Every row gives one point. Each copy is the shape, with its points in the same order, stretched, turned, moved and blurred by noise. Is it also mirrored, or only turned?
In the rows, 128 means zero.

Shape, 5 rows:
[[175 153]
 [144 126]
 [138  84]
 [ 99 178]
 [ 93 130]]
Copy 1, 5 rows:
[[195 143]
 [164 120]
 [158  79]
 [123 169]
 [116 124]]
Copy 1 is: only turned
Copy 2 (5 x 2):
[[ 53  83]
 [114 103]
 [172  82]
 [ 72 211]
 [138 187]]
Copy 2 is: mirrored

Shape:
[[ 90 216 112]
 [187 112 103]
 [ 60  53 142]
 [149 118 171]
 [135 144 157]
 [156 123 125]]
Copy 1, 6 rows:
[[165 116 220]
 [117 174 155]
 [ 98  50  48]
 [152 146  74]
 [159 132 113]
 [132 153 141]]
Copy 1 is: only turned
Copy 2 (6 x 3):
[[ 60 104 131]
 [130 150 161]
 [122 167  62]
 [151  92 106]
 [127  94 110]
 [125 130 137]]
Copy 2 is: only turned
Copy 3:
[[  9 201 123]
 [158  58 130]
 [156 183  99]
 [155 130 161]
 [114 148 157]
 [141 101 134]]
Copy 3 is: mirrored
Copy 4, 6 rows:
[[182  76 135]
 [ 75 137 102]
 [148 170 218]
 [142 194  91]
 [158 151  91]
 [108 149 110]]
Copy 4 is: mirrored

Shape (12 x 6):
[[176 143 109 246 155 131]
 [160 117 108 108 191 136]
 [124 165 127 120 106 130]
 [164 119 154 110 117 138]
 [121 140 144 113 110  71]
 [118 131 112 135 115  98]
 [131 131 150 114 134 120]
 [122 139 138 118 106 126]
 [171 118 107 122 110  66]
 [131 120 108 119 129 135]
 [120 170 116 110 122 128]
 [148 131 124 170 138 142]]
Copy 1, 12 rows:
[[135 188  99  42 164 145]
 [125 123 137 102 116 185]
 [116 122 112 124 137  80]
 [126 124 161 103 111 103]
 [171  97 122 114 116  91]
 [147 111 117 113 151 111]
 [141 119 133 132 119 116]
 [127 115 130 134 142  90]
 [161  89 138  34 118 110]
 [120 114 136 124 155 135]
 [114 116 104 125 135  94]
 [125 151 122 105 152 133]]
Copy 1 is: mirrored
Copy 2 (12 x 6):
[[149 144 249 152 149 130]
 [105 103 151 167 143 160]
 [134 161 122 119 146  91]
 [ 85 159 129 105 128 127]
 [123 167 141 155  88 116]
 [145 163 152 141 112 137]
 [112 127 130 129 118 113]
 [127 156 125 110 126 107]
 [112 218 172 173  93 173]
 [130 145 135 120 137 146]
 [139 150 116 134 151  90]
 [129 137 175 123 144 127]]
Copy 2 is: mirrored

Shape:
[[111 170 147 153 102 133 124 191 126]
 [180 130  52  96 109 107  94 131 199]
 [172 144  87 112  92 131  67  86 187]
 [135 122 123 122 203 107 105 116 109]
 [182 131  69  76 111 121  67 105 128]
 [104 127 103 159 106 147 153 206  90]
 [150  87 156  75 149 117 122 118 129]
 [188 162  91 111 110 182 143 104 154]
 [ 97 109 121 191  79 152 123 143 124]
 [ 85 151 147 176  98  92 188 175  58]
 [181  94 153 152 162  88 126 141 102]
 [101 101 143 144 162  90 160 132 112]]
Copy 1:
[[ 76 105 147 127 206 103 130 113 177]
 [168 211 105 131 149 158 166 163 130]
 [164 180 158 101 146 122 163 205 115]
 [ 78 195 156 186  93 127  81 133  90]
 [174 212 123 175 143 110 125 187  90]
 [109  90  64 146 179 122 103 100 169]
 [156 193 140 151 105  81 101 118 147]
 [222 140 127 143 163 150 126 169 132]
 [100  74  96  66 163 102 121 158 161]
 [ 91  78  80 117 190  82  82  43 111]
 [ 89 183 111 116 149 113  55  94 133]
 [ 96 145 114 116 114 113  98  75 105]]
Copy 1 is: mirrored
Copy 2:
[[135 131 120 137 166 113 135 150 230]
 [ 34 137 151 136 130 188 217 173 132]
 [ 45 142 159 113 119 142 195 212 147]
 [ 64 100  59  79 120  94 122 119 152]
 [ 69 100 142 123  93 123 214 155 116]
 [151 134 124 167 128 105 106  90 201]
 [ 96  74  86 104 132 141 121 157 105]
 [ 69 144 211 104 143 133 146 136 149]
 [125 154 125 153 107  94  86 165 202]
 [215 104  96 122 105 109  64  94 249]
 [ 89  52  69 110 118 132  91 121 182]
 [126 109  55  96 113 124  69 128 168]]
Copy 2 is: mirrored
Copy 3 (12 x 9):
[[126  75 104 106 107 139 121 119 131]
 [ 71 139 164 152 187  74 122 162  60]
 [112 130 177 132 149  82 139 187  70]
 [121 161 169 137 185 148 114 127 140]
 [113 139 135 135 161  85  98 200 115]
 [118 128  83  84  89 144  85 100 140]
 [ 88 164 157 145 159 151 144 168 148]
 [112 134 148 163  93  72 115 144 102]
 [118 125 147  61  75 141 122 116 121]
 [105  75 114  74  64 156  58 103 205]
 [107 134 160 134 140 188  91 155 131]
 [ 83 139 173 115 152 164 107 111 162]]
Copy 3 is: only turned
Copy 4:
[[130 143  92 122 152 107  60 192  92]
 [120 185  58 185  62 189 146 119  94]
 [ 83 170 102 199  73 146 113  98  85]
 [177 149 186 114 123 150 157 134 121]
 [127 197 124 208  94 159 128  87 134]
 [140 163  63  82 147 125  87 181 145]
 [158  99 180 167 132 153 133 135 147]
 [162 142  81 142  90 116 116  22 102]
 [ 55 126  91  93 116 126  77 165 125]
 [129 118 117  72 230 173  89 182 132]
 [172 113 181 107 137 193  79 147 126]
 [134 103 154  80 156 181 152 169 128]]
Copy 4 is: only turned

Shape:
[[107 188 159 133  82 145  59 116  91  98 114]
 [152 109  75 144 126 127 118 133 153  78 186]
 [100  68 157  95 144 119 138 134 149 142 118]
 [150 142 111 126 116  88 105  74 157 164 119]
 [120 144 178 182 152 102 121 112  80 172 198]
 [103 112  54 110 107 151 167 135 172 102 130]
 [ 95  94 110  69  75 109 117 152 106 114 184]
 [134 115 115  93  90 143 113 149 106 197 180]
 [164 125 193 161 124  98 150 165 142 122  99]
 [122 161 172  66 188 102 113 137 110 168 123]
 [144  89 200 103 120 115 135  93 140  30 135]
 [133  69  76  66 193 130 116 107 129 162 140]
 [160 114 168  96 162 128 125 117 135 120 116]
 [174 101 122 145 118 128 221 185  66 106 182]
 [144  80 101 133  68 135 168 104 176 125 230]
 [ 79 127 119 126 144 111 154 193 127 160  85]
 [140 112  82  59  92 122 103 102 135 153 103]]
Copy 1, 17 rows:
[[ 81  55 154 203 164 133 197 108  54  89 132]
 [ 92 152 134  96  64 109 109 195  98  54 136]
 [166 173 133 102 187 154  65 175 118 158 129]
 [154 105 130 199 117  75  70 119  94 171 167]
 [108 217 101 231 147 129 151  59 138 101  95]
 [108 105 124  42  86 128 117 225 129 171 132]
 [ 81 164 174 151 128 197 128 244  72 135 112]
 [113 161 214 180 115 192 142 147 152 161 126]
 [216 154 128 173 115 115 124 145 125  84 122]
 [134 112 142 212 230 109  60 137 198 122  87]
 [159 145 120  89 156  74 110 182  11  66  86]
 [100 159 178  82 192  97  26 191 178 160 167]
 [167 128 159 128 175  86  79 140 133 101 114]
 [126 226 176 120  46 103 200 228 178 105  79]
 [132 196 134  85  13 159 130 160  67 149  89]
 [145 138 120 154 171 164 116 197 199 159 142]
 [127  80 208 147 143 114  80 196 100 196 174]]
Copy 1 is: mirrored
Copy 2, 17 rows:
[[170 134 144  94 136  90  75 118  91  52  81]
 [ 93 126  69  67  90  82 156 109 109 103 128]
 [128 182 126 137 149 124 171 121 157 154 127]
 [103 194 143  70 110 116  62 137  91 133 166]
 [167 138 143 104 146  30 130 202 167  61 189]
 [ 63  95  87  81 121 157 169  57 102 148 103]
 [140 155  43  64 173 121 143  95 147  93 130]
 [117 173  67 127 168 121 112 137 127 100 170]
 [132 147 154 157 112  73 114 153 222 128  93]
 [182 163 140 137 127 101 125 225 112 158 103]
 [200 154  93 128  93  47 133  65 140 112 122]
 [108 197 102 124  98 158 183 156  70 159 171]
 [160 170 122 163  90  89 130 146 114 143 124]
 [135  61  52 155 102  89 183 116 241  86 159]
 [ 91 142  21  74 151  62 125  45 126 104 208]
 [ 87 114 167 119 157 166 179 166 197 151  61]
 [103 200  95  98 121 177  88  92  77 140 146]]
Copy 2 is: mirrored
Copy 3, 17 rows:
[[206 190 128 177 182 137  88 132 202 121 132]
 [100 153 138  97 124  67 137 139 186  69 160]
 [134  54 131 120 128 126 168 124 103 167  82]
 [181 137 150  95  89 113 105 108 139 116 129]
 [166 154 174 115 140 179 108  39 235 162 149]
 [ 75 128  80 100  80  78 151 184 101  38 142]
 [138 136  95 117 134  89 198 138 199 121 144]
 [154 158  91 118 112 100 174  51 171 117 158]
 [127 101 188 149 127 147 124 153  69 184 122]
 [197  42 150 123 134 159 131  64 121 170 144]
 [154 109 205  95 203 145 165 205 128 151  94]
 [142  61  93  51 126  77 156  58 130 115 135]
 [165  82 167  99 160 133 138 112  95 152 124]
 [ 53 167 110  59 137 119 178 149 108 107 222]
 [ 93 184 147  72  89  96 195 136 178  58 135]
 [100  65  84 161  79 126 126 136  80 148 132]
 [174 131  81  88 113  71 153 123 113 101 137]]
Copy 3 is: mirrored
Copy 4 (17 x 11):
[[135  88  89 134 162 109 133 203 213 107 129]
 [168 128 160 125 132  78 137 104 154 138  62]
 [ 57 155 142 115 148 118  85 145 133 133  86]
 [105 129 112 121 151 105 101 104 156 107 169]
 [132 156  94 103 231 101 101 158 129 150 117]
 [115  94 190 101  99 118 168 137 138 101  90]
 [120  75 113 165 161  49 131 165 124 120  45]
 [ 96  74  97 129 198  94 149 109 132 150 116]
 [ 82 192 107 132 125 134  95 182 145 177 145]
 [ 78 156 125 196 212 128  80 131 171 129 148]
 [115 159 141 129 112 107  11 193 149 153  47]
 [111 148 156 151 190 124 100  32 150 106  70]
 [ 96 166 136 148 155 135  56 117 164 148 113]
 [165 133 119 142 141 135 139 152  77 189  52]
 [119  71 159  69 133  65 111 134  88 170  73]
 [ 67 156 132 140 146 137 175 170 141 107 130]
 [101  88 108 148 141 106 124  90 157  93 120]]
Copy 4 is: mirrored

Shape:
[[172 121 147  74 156 141 151  77 153 120 172 101]
 [ 90 124 130 167 109 149 125 142 142  89  99 115]
 [152 156 115  74 175 103  96 157 114  58 103 139]
 [122  95 100  86 154 105 145 158 106 104 102 166]
 [104  91  89 179 160 155 168 187 134  86 152  97]
 [127 145 154 158 180 178 127 165  77 138  92 156]
 [ 89 155 163 130  98 172 105 106  87 179 145  68]
 [178 133 153 121 145 146 147 140 176 169 178 115]
 [166 182 120 101  64  79  80 166  82 109  77 130]
 [135 113 144 165 120 127 101  98 102 145 185 133]
 [ 66  88 183 189 137  98 128  83 126 173 104 164]
 [ 91  78 147 181 158 168 114 121 165 131 138  73]
 [168 123 116 114  69 197 183 118 178 154 110  62]
 [146 119 143  89 123 115  89 168 181 143 147 136]
 [149 163  93 124 177 113  89 143 159 146 148  76]
 [130  80 183 125 182  76 173 108  99  88 187  76]
 [140 180  98 108  97  92  82 178 111  94  75 121]
 [136 191 129  99 127 126 176 147 103  91 191 111]]
Copy 1:
[[193  74 168 156 188 106 137 158 144  82 159 180]
 [ 76 106  83 109 135 159 166  93 121 144  97 133]
 [101 122 110 120 174 107 141 236  99 188  55 112]
 [ 84 101 125 115 119 132 118 186 101 217 133 107]
 [ 43 140 138  70 122 173 180 115 173 144 150  86]
 [113 201 125  96 123  89 169  98 139 207  93 108]
 [170 131 120 203 163 134 165  52  92 125 162 150]
 [175 102 186 144 110 114 139 120 134  78 131 116]
 [ 63 144  87 198 125 125 109 181  10 164  32 126]
 [181 166 124 158 127 186 103  69 152 132 134 156]
 [167 103  98 110 121 163  73  10 137 175 131 138]
 [131 106  79 103 161 151 168  56 196  83 156  95]
 [ 93  64 127 170 138  94 191  98  88  19 181 166]
 [157  61 118 166  88 131 131 161 104 131  95  79]
 [146 134 125 110 161 133 133 163  92  78 128  70]
 [129 108 183 142 214 157  99 126 207 137 131 137]
 [ 55 130  82 154 131 135 133 192  26 163  47  97]
 [122 126 228 150 149 155 164 165  92 163 110 178]]
Copy 1 is: only turned
Copy 2, 18 rows:
[[228 159 204 136 159 186 157  67  98  63 163 172]
 [117  53 115 130 103 116 148 141 116 131 100 106]
 [150 129 244 149 181 174 126 105  97 183  46 168]
 [103 105 193 149 175  93 109  82 100 139  76 169]
 [147  65 139 111 186  39 173 104 140 130  71 117]
 [116  58 132 180 182 116 201 158 102 158 160 188]
 [158 123  44 167 115 171 184 172 156  86 189 132]
 [216 143 173  92 164 139 145 132 120  98 199 152]
 [ 75 120 186 137 119 185  76 224 174 163  91 125]
 [151 147 147 152 117 150 176 127 155 127 195 110]
 [ 78  94  68 148  80 161 154  86  67 105 228  77]
 [191  74  80 132 115 127 165  82 107 111 156  76]
 [193  61 108 100 126 120 106 147 164  24 154 160]
 [187 149 187  99 122 131  89 137 108 153 137 119]
 [197 146 148  93 180 206 119  83 171 176 112 124]
 [181 173 191 157 173 160 198  85  54  40 155  88]
 [ 93 101 174 118 135 173  83 180 167 186  52 127]
 [155 160 199 120 191 132 205 163 137  95 103 185]]
Copy 2 is: mirrored
Copy 3:
[[ 92  97  61 147 150 126 139 137 191 133 190 165]
 [ 98 163 163  93 148 168 130  80 114 131  91 109]
 [152 122 186  74 145 115  85 125 143 122 146 204]
 [126 112 184 133 109 106  98 163 135 134 132 135]
 [103 160 179 132 173 146 124 111 130 214 148 115]
 [137 184 153  69 114 130 125 154 132 111 144  98]
 [ 78 212  36 121 120 129 193 116 147 105  56 169]
 [129 109  91 150 154 164 169 147 219 131 178 133]
 [175 136 159  72 109 114  80  89 153 103  21 171]
 [125 187  80 192 122 120 129  86 134 135 157 111]
 [ 91 157 111 174  42 148 158 104  88 100 140  65]
 [ 37 180 122 135 140 157 188  79 163 140 158 129]
 [ 54  90  82  80 178 151 175 121 230 128  63 106]
 [130 119 152 156 144 175 154 139 209  91 144 168]
 [121 122 127 100 155 103 194  93 193 140 134 226]
 [ 92 147  75 190  82 129  86 118 127 223 210 163]
 [160 133 190  55 136 121 109  90 143 112  37 187]
 [182 140  87 128 176 143  98 150 115 184 121 172]]
Copy 3 is: mirrored

Shape, 18 rows:
[[ 84  77  50  99 165 166 150 106 104 105 162 144]
 [ 71 149 114 129 145 148 157  88 119 132 155 137]
 [ 83 147  96 134 194 134 139 123 102  80 145 139]
 [ 87  98 119 143 191 103 110  90 108 125 127 157]
 [147 118 104 111 193 153 139  83  66 110 123 135]
 [ 93 100 102 145 167 177 149  83 139 104 137 153]
 [ 99 101  78 162 146 133 147  91  95  88 100 120]
 [124 110 123 118  84 120 129 209 149 140 156 107]
 [177 158 159 126  73 161  97  89 126  73 179 104]
 [178 122 195  92  92 135 165 115 147  67 166 144]
 [154 164 171  63  96 171 102 115 156  95 110 123]
 [146 118 171 102  57 128 160 150 166 126 140  75]
 [ 82 105  78  93 178 106 130  55 111 102 148 112]
 [159 128 129 134  86 121 158 176 152 209 173 100]
 [159 165 130  90  63 121 136  97 126  87 130 175]
 [135 113  84 143 176 126  94  81 157 117 129 160]
 [122  94 170 118  54 147 124 158 113 168 150 120]
 [170 132 150 133  65 129 161 174 172 187 122  93]]
Copy 1 (18 x 12):
[[116  97 175 143 148 103  84  39  94 113  97 217]
 [127 116 105 157 168 112 118 122  69 101 106 194]
 [138 131 111 156 192  97  83  85 133 141 111 169]
 [127  73  93 160 158 114  64 119 118 128  82 122]
 [110  69 121 183 146 102 103 102 122  94 161 139]
 [135  91 123 165 144 161 112  79 125  87  72 187]
 [167  93 152 133 166 111 127  77 132  76  90 137]
 [121 151 172  48 141 121 131 124 116 171 137 159]
 [ 95 190 112 126  91 100 200 157 143 102 142 148]
 [151 169 150 154  84 133 160 168 132 135 174 143]
 [123 167 116 129  98 135 130 215 156  88 152 212]
 [124 165 197  84 121 145 161 182 100 114 146 136]
 [ 96 104 150 163 161  79  60 123  87 101  87 157]
 [ 75 106 162  97 151 132 185 144  71 164 162 140]
 [179 129 130 147  96  76 172 168 120 115 164 211]
 [113  68  93 175 142 118 110 129 159 122  80 169]
 [117 131 148  69  94 139 151 155  77 116 147 149]
 [116 100 172  93 136 157 197 173 102 131 168 146]]
Copy 1 is: mirrored
Copy 2:
[[197 133 180 156 123 161 142  86  57  45 144  90]
 [201 139 154 100 124 154 148  77 102 130 146 118]
 [210 158 135 169 122 163 126  58 103  96 141 148]
 [163 166 151 162 105 126 171  58  79  96 193 138]
 [203 155 158 152 145 138 110  84 156  36 150  85]
 [219 131 138 135 117 163 138  97 103  83 171 143]
 [190 126 160 152  90 137 101  84 122  72 147 148]
 [ 91 112 125 137 139 172 109 153  86 144  83 145]
 [150 117 142  90 129 230  89 100 249 110 116 110]
 [166 161 163 134 140 240  53 158 218 123 137 124]
 [186 123 137 163 164 179 143 162 228 105 129 136]
 [111 105 170 100 171 181  70 163 173 165 104 139]
 [188 133 213 168 137 146 157  44 105  88 192 103]
 [ 86  99 123  81 165 149  85 148  89 168  84  63]
 [172 146 149 175  91 197  98 149 205 129 119  88]
 [172 111 120 192 118 152 139  81 126 110 205 113]
 [ 88 129 152  65 138 162 155 169 115 105  91 125]
 [ 92  87 109 102 160 142  67 187 148 172  93 101]]
Copy 2 is: only turned
